Rows are points. To make a cloud, some directions were put in groups of two or more. Within a group, all points are equally far from the middle, so they leave a hole (a ring in 2 directions, a hollow ball in 3). The other directions are filled evenly. Then the cloud was stretched, turned, moved and blurred a little. Count the holes, and give their numbers of directions, smallest first.
In the rows, 128 means zero.

Cloud:
[[152 142 181]
 [186 100 128]
 [ 70 151 139]
 [138 125  62]
 [ 76  81 113]
 [165  69  87]
 [166  68 125]
 [148  58 129]
 [176  89 146]
 [ 62 116 134]
 [ 95  64 110]
 [103  63  92]
 [119  57 131]
 [139 120 192]
 [161 124 177]
 [132 175 146]
 [127 149  77]
 [107 167 106]
 [126  58  87]
 [ 92 147  89]]
Holes: 1 (3)

Cloud, 29 rows:
[[158 187 164 144]
 [145 145 178 185]
 [127 115 198 142]
 [107 141 171 103]
 [139 221 117 159]
 [134 206 169 100]
 [176 154 118 187]
 [102 113 144 155]
 [187 186 113 146]
 [110 102 165 109]
 [169 104 149  95]
 [100 129 171 133]
 [208 100 137 166]
 [120 207  95 152]
 [149 163 178 169]
 [108 196 170 124]
 [109 139 106 143]
 [119  94 122 175]
 [146 181 170  99]
 [117 210 112 155]
 [141  97  95 171]
 [136 219 142 155]
 [172 122  92 186]
 [104 198  93 134]
 [ 95 168 105 101]
 [161 177 131  65]
 [204 105 137 185]
 [137 188 106 172]
 [192 154  86 143]]
Holes: 1 (3)

Cloud:
[[100 136 124 159 125 130]
 [140 117  84 106 170  58]
 [154 161  92 116 152  92]
 [ 95 176  78 165 131  65]
 [ 82 188  65 151 123 135]
 [ 92 153  98 109 158 158]
 [107  63  89 150 151 139]
 [143 186 115 177 188  70]
 [ 70  80  57 142  87  53]
 [114 102 107 177 127 166]
 [100 112  74  66 136 142]
 [109  75  84 173 111 147]
 [183 156 105 161 146  93]
 [107 173  30 202 133  77]
 [198  20 182 136 124 174]
 [204  64 146 139  92 135]
 [ 94 153  90 165  93 115]
 [130 117 129  88 143 186]
 [129  83 161 141 170  91]
 [125 120  46 112  60 133]
 [103  97 100 161 175  68]
 [138 152 155  83 117 173]
 [ 50 128  44 121 123  96]
 [108  37 109 101  92 155]
 [137 126 142 133  82 124]
 [ 98 142 114 173 139 109]
 [151 146 131 189 138  94]
 [ 99  64 119 194 103 103]
 [151 103 107 120 157  76]
 [ 65 145  90 142 168 131]
 [125  80 136 122 121  26]
 [120 131 108 126 143 118]
 [ 99 143  89  79 103  72]
 [ 99 116 126 150 159 131]
 [138  83  80  74 145  88]
 [ 91 183  82 126 165  80]
 [ 95 125 101  92 161  92]
 [108  75 133 129 118  94]
 [101 166  60 156  69 110]
 [157 108 107 117 104 116]
 [ 86 177 139  62 185  99]
 [ 74  63  48 155 146  99]
 [103 134 115 119 179  63]
 [117  30 137 141  63 183]
 [148  25  97 110 104 133]
 [ 79  56 119 153  77 133]
 [166  39 156 134 104 129]
 [126  87 150 125 165 131]]
Holes: 0

Cloud (81 x 8):
[[140 124  94 220 110 150  95 127]
 [128 152 187 101 108  88 138 122]
 [207 127 125 171  92 110 149 195]
 [ 87 134  79  59 114  92 146 119]
 [173 148 143 201  88 101 133 159]
 [183  68  82 125 105 122 141 143]
 [163 125 112 157  62  67 153 177]
 [154 173 134 197 156 150  89 153]
 [ 94 127 127  96 104  52  91 187]
 [141 122  77 165  73 153 101 147]
 [196 153 132 194 118 122 136 171]
 [112 105 156 149 130  77  64  97]
 [176 139 144 148 215 137 116 129]
 [ 85 151 100 169 111  92 112  67]
 [139 122  53 126 170  98 124 107]
 [112 131 142 165 117  49 131 130]
 [141 130  83  65 175 141  95  86]
 [131 146 121 131 217 161 127  89]
 [ 95 131 173  85  63 109 183 117]
 [169 112 176 103 165 142  75 102]
 [128  92 119  41 134 157 144 170]
 [137  89 199  94  70 153 162 145]
 [131 142 187  90 106  85 152 111]
 [ 91 130 146  63  66 141 111 172]
 [140 153 163 120 175 104  56  82]
 [154 121 116 170 140  99  60  69]
 [133 143 108 147 132 165 180 129]
 [153 164 122 100 116  97  99 197]
 [113 155 156  56  94 114  82 144]
 [192 131 136  98 123  79 163  97]
 [181  70 124  81 113  86 160 124]
 [120 150 106 147 223 146 120  76]
 [130  88  83  95 115  81 149 113]
 [ 97 135 125 112 220 134 141 110]
 [119 105 146 182  69 118 158 165]
 [173  79 115 159 133 108 170 130]
 [158 190  97 130 143 115 154 123]
 [158 136 107 112 186 111  42 118]
 [100  74 103  62 121 100 129 127]
 [115 109 151  79 120 151 205 168]
 [172 160 143  80 136  82 133 150]
 [ 89 148 143  90  98 172 137 129]
 [ 75  96 127 158 134  62  37 135]
 [ 86 165 129  39  98 150 130  78]
 [138 140 156 159 155 155  59 163]
 [170 178 124  69 146 136 186  38]
 [126 128  82 160 140 166  78 135]
 [145 152  67  97 148 109  87  86]
 [189 119  98 208  95 109 151 188]
 [ 91 168 166  77 111 149 153 128]
 [158 105 139  21 137 191 246  97]
 [159 125 159  91 119  64 154 132]
 [192 149 102 139  80 107  94 185]
 [188 109 149  96 150 130 136 203]
 [210 150 110  70  72 134 211 117]
 [165 171 183 103 114 152 133 132]
 [168 124  96  45 190 145 140 111]
 [150 119 183  94  50 107 200 151]
 [155  76 159 117 133 103 173 115]
 [ 90 146 150 145  86 101  50 192]
 [167  95 136  85  22  93 186 186]
 [108 168 104  61 114 119 103 153]
 [105 171  93 145 127 128 169 153]
 [132 113 133 184  36  93  69 186]
 [127 144 118 105 202  72  82 159]
 [ 62 167 151  94 105 126 106 125]
 [153 162 106 104 215 126 148  65]
 [121 105 186  73  65 153 120 166]
 [189 118 125 118 159 140  65  79]
 [144 144  63 161  87 110 161 170]
 [105 143  71 117  60 119 114 129]
 [ 75 102 116 165 140  48  20 162]
 [189  88  90  63  75 175 175 133]
 [131  54 161  65  88 135 116 139]
 [164 181 109 117 137 126 147 171]
 [ 94 114  99 115  52  80 103 122]
 [174 100 155 134 166  81 135 126]
 [131 185  90 226 112 117  52 125]
 [ 94 180 129  69 129 145 171  57]
 [169 143 131 198  79  97 148 152]
 [ 90 159 167 175 126 108  97 189]]
Holes: 3 (2, 2, 3)

Cloud (107 x 9):
[[194 134 162 155 177  67 129 116 153]
 [155 151 174 107 111 132 118 204 129]
 [173 110  31 167 160 150 149 180  85]
 [ 77 189 164 163 106 146 109  60 146]
 [138 136 168 163 137  73 148  50  79]
 [158 144 104 121 104 187 164  75 162]
 [ 81 153 147 163 129 107  86 131  38]
 [144 113 129 170 166 209 164 132  95]
 [124 194  65 163  87  99 153 108 139]
 [190 131 140 224 120  99 120 126 100]
 [137 113 169 129 100  38 150 127 161]
 [112 136 132 219 116 112 142 111 158]
 [ 59 143 108  80  96 203 177 104 104]
 [197  84 105 131 147 147 129 153 109]
 [ 69 102 123 159 111 159 197 157 147]
 [148 168  78 141  70  86 128 134 142]
 [175 117 120 165 146 136 216 147  68]
 [137 130 117 198 123 100 211 129 116]
 [116 107 195 188 170  83 109 180 164]
 [155 131 150 186 116  69 128 177 179]
 [164  92 146 121 138 204 129 140  96]
 [ 85 119 141 103 158  80 125 170  78]
 [149 137 106 161 112  71 170 143 190]
 [ 87 168  36  78 116 149 192  81 127]
 [109 158 196 123 140 109  89 182 152]
 [179 114  43 156 176 106 148 142 106]
 [102 134 103 131 168  75  94 114 156]
 [ 93 141 164 106 146 155 114 128  76]
 [ 82  65 139 120 117 163 131  96  76]
 [131 153 118 138 151 160 222 113  83]
 [116 150  65 113 111 207 120 150 157]
 [124 139 130 153 162  27 104 122 149]
 [ 48 115  76 121 133 160 169 123 107]
 [141 122 160 115  89 114 183  86 187]
 [154 156 175  99  49 137  89  90 141]
 [148 156  90  60 101 143 149 104 121]
 [111 108 193 111 132 214 111 135 127]
 [176 183 152 156 151 110 140 125 164]
 [121 153 167 109 110 152 144 161 123]
 [148 118  63 145 149  81 153  99  94]
 [128  76 155  99 127 190 173 139 131]
 [ 94 149 109 119 169 144 154 192 161]
 [139 197  78 190 133  82 141 144 145]
 [206 120 104 133 149 103 170 134 172]
 [ 85 173 157 109 106 128 188 122 143]
 [ 93 130 147 180 162 186 181  79  78]
 [133  88 226 164 125 157 120 183 181]
 [135 168 173 154 124 149  95 175 142]
 [156 125 113 121  93 214 126  76 115]
 [193  89 129  92 112 152 140 123  95]
 [165 111 130 142  76 165 145 102 176]
 [ 98 167 165 166 141 181 140 114 138]
 [ 57 157 173 142 168 167 139  86 104]
 [145 103 192 205 173  78  79 183 107]
 [184 113 172 107  98  92 158 134 201]
 [184 184 130 168 139 134 169 153 137]
 [126 147  62 187 135 119 131 114 169]
 [116 181  80 154 183 149  62  79 121]
 [ 94 127 157 100 140 162 125  82  15]
 [ 90  93 223 184 123 121 103 144 151]
 [160 106 148 220 109 152 134 156  74]
 [ 62 170  88 161 164 158 151 104  55]
 [128 132 190 180 139 114 144  87  97]
 [161  92  95 128 105 129 143 117 106]
 [ 61  74 169 122 111 143 111 154 108]
 [101 145 122  85 123 179 165 161 137]
 [107 175  84  73  88 144 179  67 155]
 [ 93 142 133  87 143 211 101  99 178]
 [129 159 185  86  89 122  66 101 178]
 [146 116 188 156 178 172 100 140  81]
 [126 176 112 149 168 134 152 180 134]
 [122 176  95 189 102  80 133 133 135]
 [116 155 145 100  84 149  69  51  91]
 [ 85 108 233 173 118 153 132 118 202]
 [107 141 112  72 140  94  87 118 119]
 [119 123  66 164 162 149 106 162  60]
 [ 77 180 125 132 115 102 177 107  84]
 [125 103 199 154 130  42 148 128  91]
 [111 178  53  88 134 131 181  36  79]
 [157 200  91 151  64 105 143  95  86]
 [ 92  93  73 126 138 164 198  73 113]
 [ 43 123 183 165 125 117  82 146 116]
 [128 110 110  79 161 181 200  92 129]
 [167 200  95 150 123 108 135  90 115]
 [167 127 114  86 126 176 135 127  50]
 [159 113  25 134 140 113 168 147  44]
 [112 157  74 164 105 103 128 108 157]
 [137 196 107 170 112 133 188  77  97]
 [ 73 144  53 114 146 164 166 124  92]
 [123 116 177 148 200 171 131 125  99]
 [125 107 170 199 128  85 132 112  39]
 [130  96 153  48 150 154 171 104 137]
 [108 152 200 153  60 190 128 112 143]
 [ 97 135  63 126  44 159 124  99 114]
 [175 141 109 117  97 217  59 153 109]
 [ 94 175 191 159  96 116  62 128 144]
 [141 126  29 189 142 179 131 169  63]
 [112 156  86  81 112 181 143  84 128]
 [126 162  47 103 186 152 156 112  69]
 [127 152  11 121 176 119 166 130  76]
 [113 114 220 101  77  85 146  64 148]
 [ 87 151  52 110 118 158 186 123  51]
 [116 155  83  91 167 169 166  55 115]
 [155 154  62 125  74 208 103  88  29]
 [120 203  87 181  77 135 120  78 108]
 [174 137 126 118  78 154 160  81 144]
 [127 167 166 151  67 147 157  81 111]]
Holes: 2 (2, 2)
